Rows are points. The points of each table are mixes of a few directions, plus a little noise. Count the directions of each table, and those that both share. Where both have some left over, give the other angles between the two spaces (their principal angles), to ten degrees, smallest first.

First (7 x 3):
[[-14  -9  22]
 [ 29  19 -45]
 [-50 -33  77]
 [ 13   9 -21]
 [-19 -13  29]
 [ 33  22 -52]
 [  7   5 -11]]
Second:
[[-35  23  29]
 [-39  26  32]
 [ -3   2   3]
 [ 79 -52 -65]
 [-18  12  14]
 [  4  -3  -3]
 [ 12  -8 -10]]
Directions: first 1, second 1, shared 0; angles 50

First (8 x 6):
[[-15  -4   2   9  54  -1]
 [ -8 -21 -46 -14 -17  22]
 [ 41  27  49   2 -62 -31]
 [ 39  -6   9   0  -7 -27]
 [-19  -6 -18  -3   7  17]
 [ 12 -20   7  18 107 -28]
 [-20   1  -5   1  12  12]
 [-31  28   1 -14 -94  36]]
Second:
[[-17 -18   8  -9  -4   7]
 [-19   7 -16  14   9 -32]
 [-12 -59  49 -48 -27  73]
 [ 40  33 -11  14   5  -4]
 [-41 -42  19 -21 -10  16]
 [ 57  33  -3   7   0  16]
 [-35 -31  12 -14  -6   6]
 [ 57  42 -11  15   5   2]
 [-31  34 -46  42  26 -85]]
Directions: first 3, second 2, shared 0; angles 60, 70

First:
[[ 24  55 -43 -56  16   3  23  23 -18 -11 -12]
 [ -1  27  -7 -62  23  11 -23  58 -33 -16   7]
 [ 16 -22  12  36 -16 -38   2 -31  22   0   5]
 [ 32  13  -8 -10  -7   0 -34  53 -37 -49 -26]
 [-45 -47  20  30  21 -14  -2 -31  16  44  29]
 [-46 -13  -7  23  35  18  11 -11  -3  15  -5]
 [ 22   5  40  28 -51   1  14 -36  50 -27  -2]
 [ -2 -18  -5  11 -22  20   9 -25   3  44   3]]
Second (10 x 11):
[[-14  -4  15  -6  19 -24  -2  -4  14  -1  22]
 [ -6 -41 -30  73  25 -50  17 -47   1  24 -13]
 [-14   9   3 -26  19  -2  -1  10   0   5  16]
 [ 12  17  -1 -21 -20  34  -4  18 -10  -7 -10]
 [-11  -2  27 -10  11 -21  -6   0  19 -10  24]
 [-16 -11   1   5  28 -31   4 -11   8   9  17]
 [ 26  -8  51  30 -53  -7 -17 -10  34 -44  -3]
 [ 39  43 -69 -33 -51 121   8  45 -72  17 -72]
 [-11  13 -12 -31  17  13   2  15 -12  12   6]
 [ -6 -15  16  20   7 -31  -1 -17  18  -5  13]]
Directions: first 6, second 3, shared 3

First (9 x 14):
[[-39   2  32 -56  -7 -65 -34  53  13 -13   2  23  38 -22]
 [-47   3  39 -68  -9 -79 -42  64  15 -16   3  28  46 -27]
 [-16   1  13 -23  -3 -26 -14  21   5  -5   1   9  15  -9]
 [-12   1  10 -17  -2 -20 -10  16   4  -4   1   7  11  -7]
 [ 36  -2 -30  52   7  61  32 -49 -12  12  -2 -21 -35  21]
 [ 65  -4 -55  95  12 110  58 -89 -21  22  -4 -39 -63  38]
 [ 28  -2 -24  41   5  48  25 -39  -9  10  -2 -17 -27  16]
 [-16   1  13 -23  -3 -27 -14  22   5  -5   1  10  16  -9]
 [ -1   0   1  -1   0  -1  -1   1   0   0   0   0   1   0]]
Second (9 x 14):
[[ 14  86 -12 -36  -9  43  20   8 -16  41 -33  12 -24  66]
 [ -7 -35  -4  13   4   0   8   0   5   1  -4 -10  14 -24]
 [ -2 -63  -1  32   0  11  -8 -27  12 -18  22 -15   0 -32]
 [ 10  39   9 -24 -21  40 -29 -26   2  -4  22  14 -43  50]
 [ -1  14  25 -36 -39  54 -65 -44  18 -24  54  20 -58  48]
 [-12 -33 -11  25  31 -62  41  44  -7   9 -35 -15  60 -58]
 [ 35  81  -8  13  17 -29  12   3 -25  -6  -3  12 -20  40]
 [  0 -42  -7  27   5   7   7 -14   4  -5   5 -14   5 -24]
 [-38 -47   8 -13  14 -65  13  57   8   6 -28  -4  68 -65]]
Directions: first 1, second 4, shared 1
